Each row is a point. The points of each table are mixes of a few directions, plus a little noise. Count the directions of each table, and those that both share. Where both have some left over, give the other angles between the two spaces (their principal angles), to ten degrees, smallest first.
In the rows, 128 means zero.

First (5 x 2):
[[143 132]
 [ 77 115]
 [126 128]
 [ 69 112]
 [228 153]]
Second (5 x 2):
[[155 165]
 [ 80  62]
 [ 97  87]
 [174 192]
 [132 134]]
Directions: first 1, second 1, shared 0; angles 40

First:
[[131  90 105 110]
 [137 103 118 144]
 [135 116 111 141]
 [144 207  84 184]
 [135  80 149 145]
 [133 101 123 128]
 [ 81 204 203  44]]
Second, 8 rows:
[[119 124  61  67]
 [125 129 129 128]
 [125 136 151 124]
 [110 137  83  51]
 [108 154 171  98]
 [169  96 149 249]
 [117 145 167 119]
 [152 105 112 185]]
Directions: first 3, second 2, shared 2

First, 9 rows:
[[121 138 154 114 109 144 129 116]
 [142  61  72 186 179 102 112 180]
 [129 148 125 116 125 122 134 117]
 [ 95 148 249  81  46 207 123  89]
 [132 106 112 146 143 121 123 144]
 [150 118  49 157 181  75 132 152]
 [155 122  28 160 194  61 135 155]
 [128 171 129 101 118 121 141 103]
 [ 99 140 234  90  57 199 122  96]]
Second:
[[140  69 138 132 118 114 101 162]
 [145 107 122 140 143 137  33 158]
 [162  88 146 174 128 136 150 193]
 [ 90 152  99  37 138 136 114  65]
 [192 216 110  85 135 110 138 152]
 [ 71  67 145 170 142 185 160 116]
 [197 186 137 137 102  82 201 170]
 [ 78 167 113 114 126 113  57  40]
 [ 78 106 147 166 116 147 199  93]]
Directions: first 2, second 5, shared 1; angles 70

First (9 x 11):
[[151 146 157 102 125 199 220 117 132  82 118]
 [130 104  98 133 108 127 121 155 112 154 143]
 [121 127 113 141 131 107 110 136 113 140 136]
 [125 118  89 141 122 121 130 147  86 150 150]
 [126 120  96 142 121 118 130 156  98 144 142]
 [125  96 115 129 103 114 105 158 143 150 130]
 [150 133 151  91 128 206 162  71 145 122 125]
 [100 175 228 143 171   7  38 112 231  63  63]
 [127 134 110 129 139 146 133 109  98 143 144]]
Second (8 x 11):
[[161 179 142  98 122  68  73 124 158  75  95]
 [131 153 173  52 116  89  90 133 162 135  94]
 [119  92  92 180 133 172 181 149 118 134 176]
 [110  90 103 169 134 175 176 135 106 154 164]
 [108  83  96 182 135 184 186 138 103 153 173]
 [114 112 114 171 141 157 138  92  76 150 124]
 [138 159 161  74 121  88  86 124 151 119  93]
 [144 156 143  98 122  92  95 129 150 104 106]]
Directions: first 4, second 3, shared 0; angles 40, 40, 60

First:
[[144 134  92 129 168  77  66 176  66 146 111   7  41 166]
 [120 125 147 127 108 154 161 103 160 118 137 191 173 108]
 [132 130 119 128 138 116 113 140 113 132 124  98 106 138]
 [125 127 134 128 121 137 139 119 139 125 131 150 144 121]
 [123 126 139 128 115 145 148 113 148 123 133 167 156 116]
 [127 128 130 128 126 131 132 125 131 127 129 135 133 126]
 [126 127 134 128 122 136 138 121 137 125 131 147 141 122]
 [134 130 114 128 144 109 104 146 104 135 122  82  95 143]
 [122 126 142 127 113 147 152 110 152 121 135 174 162 113]]
Second, 9 rows:
[[115 118 102 113 116 132 128 140 131 134  68 180 147 127]
 [133 129 117 128 143 111 107 142 108 134 124  87  97 140]
 [123 126 142 128 115 146 151 109 150 121 137 169 158 114]
 [149 160 180 173  97 141 145 128 141  98 223 103 161 130]
 [113 113  91 105 125 126 120 143 123 140  50 173 134 130]
 [128 122 107 118 145 112 108 140 109 140 102 103  98 137]
 [135 133 128 134 138 115 114 137 113 129 142  85 105 138]
 [127 124 172 129 136 152 164  72 162 120 194 141 140 102]
 [128 127 113 124 135 117 114 140 114 135 109 113 111 136]]
Directions: first 1, second 3, shared 1

First (8 x 20):
[[ 92 136 120 103 124 111 155 130 128 142 139 127 123 141 160 128 113 141
  132 153]
 [161 121 136 151 132 144 103 126 128 115 117 129 133 115  98 128 142 116
  124 104]
 [ 67 141 114  84 120  98 174 132 128 152 147 127 119 151 184 128 102 151
  135 172]
 [225 106 150 197 140 175  54 122 128  89  96 130 142  93  39 128 168  92
  117  57]
 [183 115 141 167 135 155  86 124 128 105 110 129 136 107  77 128 151 107
  122  88]
 [ 28 150 106  57 115  79 203 134 128 168 160 126 114 165 219 128  87 165
  139 200]
 [100 134 122 108 124 115 149 130 128 139 137 127 124 138 154 128 117 138
  131 148]
 [166 120 136 155 133 146  99 126 128 113 116 129 133 114  93 128 143 114
  124 101]]
Second:
[[117 142 124 162 108 115 148 102 133 199 145 108 142  82 175 148 141 135
  105 165]
 [147 104 132  72 160 146  95 174 119   7  99 163 103 206  49  92 105 115
  170  62]
 [137 117 129 104 141 137 114 148 125  76 114 144 118 161  96 112 118 123
  146  99]
 [127 127 127 129 128 128 129 129 129 129 126 128 128 128 129 129 127 128
  127 128]
 [109 150 124 180  97 111 159  85 136 239 154  94 152  57 202 160 150 140
   89 189]
 [116 142 127 163 107 117 148  99 134 202 146 105 143  81 175 151 141 134
  102 167]
 [146 108 132  75 159 146  97 170 120  12 101 161 103 200  53  94 106 116
  166  66]
 [123 135 127 147 118 121 140 114 131 171 139 116 137 103 155 140 136 131
  114 151]
 [130 126 129 122 130 130 126 131 127 116 125 131 126 137 119 124 126 128
  131 123]
 [126 129 126 128 128 128 129 128 128 127 128 127 128 127 129 128 129 129
  128 130]]
Directions: first 1, second 1, shared 0; angles 70

First (10 x 32):
[[ 99  77 180 122  93 109 145 124 142 102 113  58 170 204 182 139  92   7
  142 120 139 122 132  89 136 141 120 119 121 168 121 143]
 [137 130 128 146 131 129 126 124 127 132 122 139 130 132 106 129 124 120
  125 117 129 126 129 122 128 123 131 133 140 120 128 118]
 [148 147 107 146 145 112 123 123 131 150 124 163 110  90 106 126 147 181
  111 130 129 125 120 127 133 122 133 137 143 118 140 122]
 [134 143 113 125 138 139 124 129 125 133 138 144 115 111 115 126 138 164
  128 134 120 130 127 142 127 125 128 130 126 114 128 124]
 [102 116 140  89 115 135 135 135 131 110 144  89 132 145 178 129 125 115
  144 147 120 131 130 136 129 139 118 116 100 145 121 145]
 [133 137 125 134 130 164 121 134 110 121 127 145 131 134  89 123 117 115
  135 109 129 135 141 149 111 120 133 127 130 107 117 114]
 [139 144 114 137 144 144 123 119 137 131 157 137 111 134 103 133 138 166
  139 138  97 122 118 131 146 124 122 135 129 101 120 110]
 [118 108 140 120 118  84 138 123 146 132 119 101 134 130 180 133 132 116
  119 143 137 122 117 100 142 139 124 127 126 162 141 148]
 [128 145 111 111 136 147 123 136 118 129 140 142 113 104 123 122 139 169
  130 137 122 135 131 155 120 127 128 125 117 116 126 129]
 [143 133 122 149 131 117 124 132 113 142  94 163 132  99  99 120 127 125
  105 104 158 133 137 129 109 120 143 132 149 129 140 126]]
Second:
[[119 139 112  95 137 118 130 127 144 132 162 114 103 106 172 130 155 198
  134 170 103 125 111 136 147 138 116 126 105 132 132 141]
 [124 132 121 115 132 124 129 128 134 130 142 122 118 119 146 129 139 156
  130 145 118 127 121 131 136 132 123 127 119 130 130 133]
 [118 141 109  90 138 117 131 127 147 133 167 112 100 103 178 130 159 207
  135 176 100 125 109 137 150 139 114 125 102 133 133 143]
 [138 116 146 164 118 139 126 129 110 123  91 143 155 152  80 126  98  53
  122  83 155 131 146 119 107 117 141 131 153 123 124 114]
 [130 126 131 134 126 130 128 128 125 127 122 131 133 132 120 128 123 115
  127 120 133 129 131 127 124 126 130 128 132 127 127 126]
 [135 119 141 154 121 136 126 128 115 125 101 139 148 145  93 126 107  73
  123  95 148 131 141 122 113 120 138 130 146 125 125 118]
 [124 133 120 112 132 123 129 128 136 130 144 121 116 117 149 129 141 161
  131 148 116 127 120 132 137 133 122 127 117 130 130 134]
 [120 137 114 100 136 119 130 127 142 132 157 116 107 109 166 130 151 187
  133 163 107 125 114 135 144 136 117 126 109 132 131 139]
 [141 112 152 177 115 143 125 129 104 122  78 149 165 161  63 125  88  26
  119  67 164 133 152 116 100 114 146 131 161 121 122 108]
 [128 128 129 129 128 128 128 128 127 128 127 129 129 129 126 128 127 125
  128 126 129 128 129 128 127 128 129 128 129 128 128 127]
 [131 125 133 138 125 131 127 128 123 127 118 132 136 135 115 127 120 107
  126 115 136 129 133 126 122 125 132 129 135 127 127 124]]
Directions: first 4, second 1, shared 1

First (8 x 32):
[[137 114 138 102  97 107 122 109 145  96 135 121 111 141  96 154 138 107
  141 138 126 140 125 142 119 140 147 148 120 107 169 156]
 [103 165 100 198 212 185 144 181  82 214 109 148 174  94 215  57  99 184
   92 100 132  97 138  91 152  96  77  74 150 186  17  53]
 [106 161 103 191 203 179 142 175  87 205 111 145 169  98 206  64 103 178
   96 103 132 100 137  95 150  99  82  79 147 179  29  60]
 [139 112 140  97  91 103 121 105 148  90 136 119 108 143  90 159 141 103
  144 141 126 142 123 144 117 142 150 152 119 102 176 161]
 [140 110 141  95  87 101 120 102 150  87 137 118 106 144  86 162 142 101
  145 141 126 143 123 146 117 144 153 155 117 100 181 164]
 [155  88 159  51  37  66 110  70 178  35 149 106  78 165  33 205 159  67
  167 159 123 162 117 168 102 163 184 187 104  65 249 211]
 [126 132 125 134 136 133 129 133 124 135 126 130 132 125 136 122 126 133
  125 126 129 125 129 124 130 125 123 123 130 133 118 121]
 [118 143 117 156 161 151 134 149 110 162 120 136 147 114 163 100 116 150
  114 117 130 116 132 113 138 115 107 106 137 151  84  98]]
Second:
[[106 169 120 155 113 142 154  59  61 177 171 130 160 128 148 107  88 203
   80 129 158  88  65 100 102 115 150 160 102  93 151  96]
 [130  96 114  92 130 110 112 138 172 115  92 113 133 131 128 121 130  90
  138 161 123 146 117 149 154 139 135 131 123 128 132 112]
 [131 154 166 149 143 113 123 178 163  70  92 125  62 119 106 150 144 106
  221  97  91 119 232 145 104 121  68  55 161 155  69 157]
 [126 130 152 104 133  78 112 160 218  50  48  92  63 125  96 138 128  72
  243 156  89 121 211 174 123 134  78  69 144 135  91 133]
 [120 167 139 163 111 146 151  84  60 154 180 139 135 127 132 131 115 186
  100 102 145  98 107 101  92 114 142 147 119 107 144 134]
 [157  26  82  62 174 127  82 230 227 122  49 128 158 128 151 112 170  15
  120 169 110 204 133 162 226 156 128 118 147 182 104 110]
 [129 140 134 141 117 136 135 110  99 136 158 136 129 129 124 138 129 148
  112 111 134 122 120 115 113 124 138 141 124 118 142 142]
 [120 129 112 127 112 136 138  85  93 163 161 131 160 131 139 116 110 159
   75 137 154 121  66 114 127 128 162 169 105 106 165 113]
 [141 122 130 126  83 146 139  73  58 154 217 153 153 146 112 159 144 161
   45 106 158 140  62 100 112 134 192 199 104  95 207 168]
 [123 159 132 172 132 160 149 113  59 172 181 151 147 122 147 126 125 184
   84  89 144 110 114  94 107 114 134 137 129 132 122 129]
 [128 113 126 111 156 109 111 177 195  98  59 110 103 121 133 114 126  84
  189 147 103 132 178 155 150 127  87  79 146 153  80 114]]
Directions: first 1, second 4, shared 1

First:
[[142  93 102 184 160 173 105 137 161 140 113 134 124 121 120 129 170 123
  131 160 150  96 156 189 150 102 134 108 135  94 100 127]
 [155 152  72 134 127 149  38 133 165 145 115 169 105 173  63 194 161 194
  140 169 161 105 145 152 105 111 109 111 120 130 128 166]
 [178 107 101 112 137 156  95 120 130  98 120 181  81 175  38 161 139 187
  136 149 131  85 141 164 147 131  94  51 126 112  88 170]
 [112 167 227  91  62  53 249  79  37 141 186  84 138  93 202  57  62  73
  126  58  62 163  75  50 129 172 132 172 124 179 152 125]
 [101 141 112 191 137 137 102 143 163 183 125  98 160  97 184 132 162  97
  127 149 156 135 141 146 108  98 157 190 125 127 153 106]
 [ 94 117  98 117 165 139  90 169 166 106  91 121 151 128 138 145 133 130
  116 141 155 153 142 121 113 115 142 140 132 112 147  92]
 [ 99 147 214  99  87  70 238  96  55 128 170  83 150  85 207  54  71  66
  119  64  72 167  86  60 137 161 140 170 127 160 148 108]
 [139 103 106  96 152 144 102 145 143  83 100 157 112 157  77 149 125 162
  126 139 137 123 139 136 138 133 112  81 132 108 108 130]]
Second (8 x 32):
[[168 146 164 129  56 102 161  67  54 143 181 142  96 170 111 106  99 144
  128 102  99 124 112 114 141 149 121 105 108 165 104 154]
 [140 128  77 151 148 159  57 146 172 140 106 151 121 149  90 174 164 163
  134 168 163 109 152 163 116 105 124 118 127 115 124 141]
 [144  77 100 186 189 189 116 149 182 133 103 136 121  97 113 127 185 113
  136 167 148  75 160 206 160  97 123  97 148  74  94 137]
 [147 136 139 141 145 139 152 119 141 147 136 132 116  89 119 131 149 119
  148 137 113  84 117 148 136 129 102 124 144 118 123 172]
 [121 105 103 112 214 165 120 177 199 100  81 137 131  75 102 155 162 126
  145 156 136  87 134 158 134 120  98 109 162  78 130 151]
 [ 72 167 126 154  81  88  99 132 116 174 139  80 180 140 217 118 112  98
  104 113 153 207 130  81  82 115 191 223 101 172 180  57]
 [ 54 115 139  90 105  86 131 156  99  88 111  83 181 157 206  88  70  96
   84  85 139 238 132  59 109 135 192 175 105 149 161  15]
 [178 150 176  61  87  96 187  78  62  99 166 163  78 147  67 124  83 164
  145  95  73  99  88  95 145 175  74  72 129 153 107 197]]
Directions: first 4, second 5, shared 4

First, 10 rows:
[[100  39 196 162 189 115  97 165 171 134 104 231 101  69 108  88 179  97
  147 214 115  61 174  98 131 146 157 128  89  35  26 152]
 [127 124 130 129 131 128 127 130 130 128 127 131 127 126 127 126 129 127
  128 132 128 126 130 127 128 128 130 128 126 124 123 129]
 [117  91 157 142 153 123 115 143 146 130 118 171 117 104 119 112 149 115
  136 164 122 100 147 116 129 135 140 129 112  89  85 137]
 [147 187  83 105  88 136 148 103 100 124 144  60 145 166 140 155  94 148
  116  73 137 172  98 147 126 116 108 128 153 189 195 112]
 [139 165 101 113 104 132 140 113 111 125 137  86 138 151 136 145 107 141
  120  93 134 156 109 140 127 121 115 128 144 166 170 119]
 [121 105 145 137 143 125 121 137 139 130 123 154 121 114 122 118 141 120
  133 149 126 111 139 121 129 132 136 128 118 104 102 134]
 [126 120 134 131 134 127 126 131 132 129 126 138 125 123 126 125 132 125
  130 136 127 122 132 125 128 130 131 128 125 119 119 130]
 [135 152 111 119 112 132 136 119 117 127 135 101 135 143 133 139 115 136
  123 106 132 145 116 135 127 123 120 127 138 154 154 121]
 [123 110 141 135 140 126 122 136 137 129 123 148 123 116 124 120 138 122
  132 145 125 115 137 122 129 132 134 128 121 109 108 133]
 [146 188  82 104  88 137 150 104  99 124 144  59 146 167 141 154  94 149
  115  72 137 172  97 148 126 115 107 127 154 191 196 112]]
Second (10 x 32):
[[105 128 130 160 110  57 139 153 133 147 133  41 123  97 112 127 140 147
  147 101 128 123 136 112 118 101 136 168 114 190 189 127]
 [130 127 127 124 131 135 126 126 127 126 128 137 127 131 128 129 127 126
  126 131 128 129 127 129 129 131 128 124 130 122 121 128]
 [121 128 128 140 122 104 131 135 130 134 130  99 126 117 123 128 132 135
  135 119 129 126 131 122 125 118 130 141 123 148 148 128]
 [160 128 125  82 152 226 111  95 122 101 121 249 135 173 151 128 112 100
  101 167 127 135 116 149 142 165 116  72 148  43  42 131]
 [154 127 124  88 149 211 113  99 123 105 121 233 136 166 147 129 114 104
  105 160 127 134 119 147 140 161 117  80 145  55  54 130]
 [135 127 127 117 135 152 123 119 126 122 126 158 130 139 133 128 124 122
  122 138 127 129 126 133 131 139 126 115 132 107 108 129]
 [113 129 130 150 117  81 136 144 131 141 132  70 125 106 117 127 137 143
  142 111 129 126 135 118 122 110 135 155 118 169 170 128]
 [116 128 129 145 117  90 134 141 131 137 131  82 124 112 118 127 134 140
  138 113 128 125 132 119 123 112 134 150 119 161 160 127]
 [140 128 126 110 138 165 122 115 126 116 125 176 130 145 136 127 121 117
  117 142 127 131 122 137 134 144 123 107 136  93  95 129]
 [104 129 130 162 109  55 140 153 132 148 133  40 121  95 111 129 141 150
  147 100 130 123 138 112 117  99 138 170 113 192 192 128]]
Directions: first 1, second 1, shared 0; angles 70

First (9 x 32):
[[132 100 149 121 147  99  97 178 146  46 116 175 137  85  90 140  62 177
   96 145 148 123 143 132 108  52  66 122 194  82  71 130]
 [123 126 149 131 118 130 113 161 126  98 136 156 128 129 118 128  89 141
  105 140 116 135 137 124 135  89  99 141 150 119  96 126]
 [108 151 102  87 183 115 133 109 130 204 138  83 121 112 153 113 158 123
  169 132 131 137 167 141 107 173 203 101 151 117 126 150]
 [122 148 110 133 125 151 144  76 115 166 114 100 147 140 154 131 184 100
  157 124 139 123 100 120 122 204 170 120  74 158 187 135]
 [113 149 137 130 114 150 128 129 114 154 143 126 127 153 144 120 131 111
  129 136 103 141 132 122 143 143 148 142 113 146 131 131]
 [127 133 145 153  85 157 128 127 115 110 128 146 137 156 132 132 126 114
  112 130 115 130 103 114 149 128 107 152  94 154 146 120]
 [150 129 130 153 133 102 143 136 121 114 131 136 112 125 113 132 142 114
  131  97 103 135 105 123 109 140 139 122 125 124 114 119]
 [152  79 114 119 116 110 133 143 160 119 135 117  93 129 105 124 105 150
  109 115 149 106 155 151 162  51  72 136 151 115 115 104]
 [123 135 115 126 134 139 132  94 126 140 111 114 148 122 140 133 159 120
  147 131 149 120 112 124 118 172 147 117 103 138 164 136]]
Second, 11 rows:
[[133 152 131 129 103 100 142 174 134 144 179 142 103 146 117  97 142 131
  110 113  51 141 149 127 115 107 130 147 170  99  89 117]
 [130 143 131 128 113 109 136 156 133 139 159 138 112 139 121 110 137 130
  119 119  79 136 142 128 121 114 129 140 155 108 104 122]
 [126 123 127 130 132 133 127 120 127 127 121 124 130 125 130 132 127 127
  129 130 140 126 124 128 130 132 130 125 120 133 134 130]
 [123 100 122 126 159 166 110  74 120 109  68 114 157 108 140 164 112 124
  148 144 222 113 103 128 143 152 127 106  80 162 173 140]
 [135 166 134 130  87  81 152 200 138 152 208 148  89 155 108  82 147 131
  102 107   7 147 159 128 110  94 131 157 191  84  70 113]
 [128 126 128 127 130 131 126 124 127 127 123 127 129 126 129 132 125 126
  129 130 135 127 126 127 129 131 126 128 123 130 131 128]
 [130 139 131 129 115 115 134 150 132 137 152 134 116 136 124 116 135 129
  122 123  92 135 137 128 122 119 128 136 148 115 111 123]
 [131 148 132 128 103 101 141 170 133 144 174 139 105 144 116 101 139 131
  113 116  57 140 149 130 119 110 130 145 166 100  92 118]
 [123  98 122 126 162 169 106  67 120 107  63 110 161 106 143 167 110 124
  150 143 228 113  99 129 145 154 128 103  76 167 179 142]
 [125 105 125 127 154 160 113  82 122 111  77 115 153 110 139 156 115 125
  144 141 205 116 106 126 140 148 127 110  87 156 168 139]
 [124 109 125 126 149 152 116  90 123 114  86 116 148 111 139 151 118 127
  142 137 192 118 109 128 136 146 126 113  94 152 159 138]]
Directions: first 5, second 1, shared 0; angles 30

First:
[[160  89 144  73 146 121 165 145 150  98 127 149 169 147 113  92 126 155
  136 198  83 166 145 195 130 166 120 131  91 136  78 104]
 [104 152 118 156 122 133 112 120 119 152 129 111  99 118 142 150 137 116
  126  86 156 108 120  85 125 109 134 124 148 132 156 147]
 [150 138 133 179 102 123  85 106  94  99 115 143 142 118 110 138  77  85
  103 105 147  87 111 126 129  96 122 127 150  63 158  99]
 [173  85 149  81 139 120 154 140 143  82 122 159 182 146 105  89 108 147
  128 203  81 159 144 206 130 161 118 130  95 115  79  91]
 [111 116 125  79 151 133 166 148 160 152 137 116 119 138 143 117 172 169
  150 154 107 165 143 134 128 159 132 127 106 182  97 149]
 [ 88 145 113 114 142 138 146 139 148 178 142  97  85 125 156 142 178 150
  147 103 140 141 130  85 125 132 140 126 131 184 134 172]
 [ 97 168 112 189 109 133  90 110 103 154 130 107  89 109 141 165 124  94
  119  56 175  86 110  62 127  85 135 126 166 115 181 148]
 [171  95 144 103 129 116 137 130 130  82 119 158 177 140 102  98  98 130
  123 183  96 143 137 190 132 146 117 132 106 100  98  89]
 [100 164 114 178 112 133  99 114 110 156 131 109  92 112 142 161 129 105
  121  66 170  95 112  69 125  93 135 125 158 122 172 150]]
Second:
[[122 118 143 154 107 136 102 108 129 121 139 125 139 138 129 134 146 132
  103  97 135 126 107 125 125 118 148 128 148 107 153 111]
 [126 116 142 121 126 134 139 129 130 125 124 124 129 137 121 128 140 146
  111 121 128 134 110 122 129 139 114 112 124 122 131 126]
 [135 154  81  89 147 118 105 128 179 150 188 151 153 119 201  86 152  90
  249 217  70 156 246 219 107 124 237 223 127 224  44 131]
 [137 168  86 145 139 109 109 133 111 137 125 139 114  96 139 132  78  73
  174 150 135 103 175 133 128  98 142 161 132 139 118 141]
 [134 146 116 124 139 121 147 142 109 132 105 129 109 114 117 134  92 112
  136 136 139 110 131 109 132 127  90 114 116 123 123 144]
 [128 131 120 151 128 120 117 129 111 125 116 126 119 117 112 142 106 119
  112 112 145 118 119 112 135 112 120 125 134 109 152 128]
 [116  70 155 121 139 127 151 143 133 115 111 110 129 144  82 142 156 201
   52 100 137 169  71 110 147 147 102  91 116 109 169 120]
 [126 119 180 120  99 159 154 111 122 119 116 121 130 159 123 126 155 151
   87  91 135 109  66  94 120 158  72  70 128  91 134 122]]
Directions: first 2, second 4, shared 1; angles 90
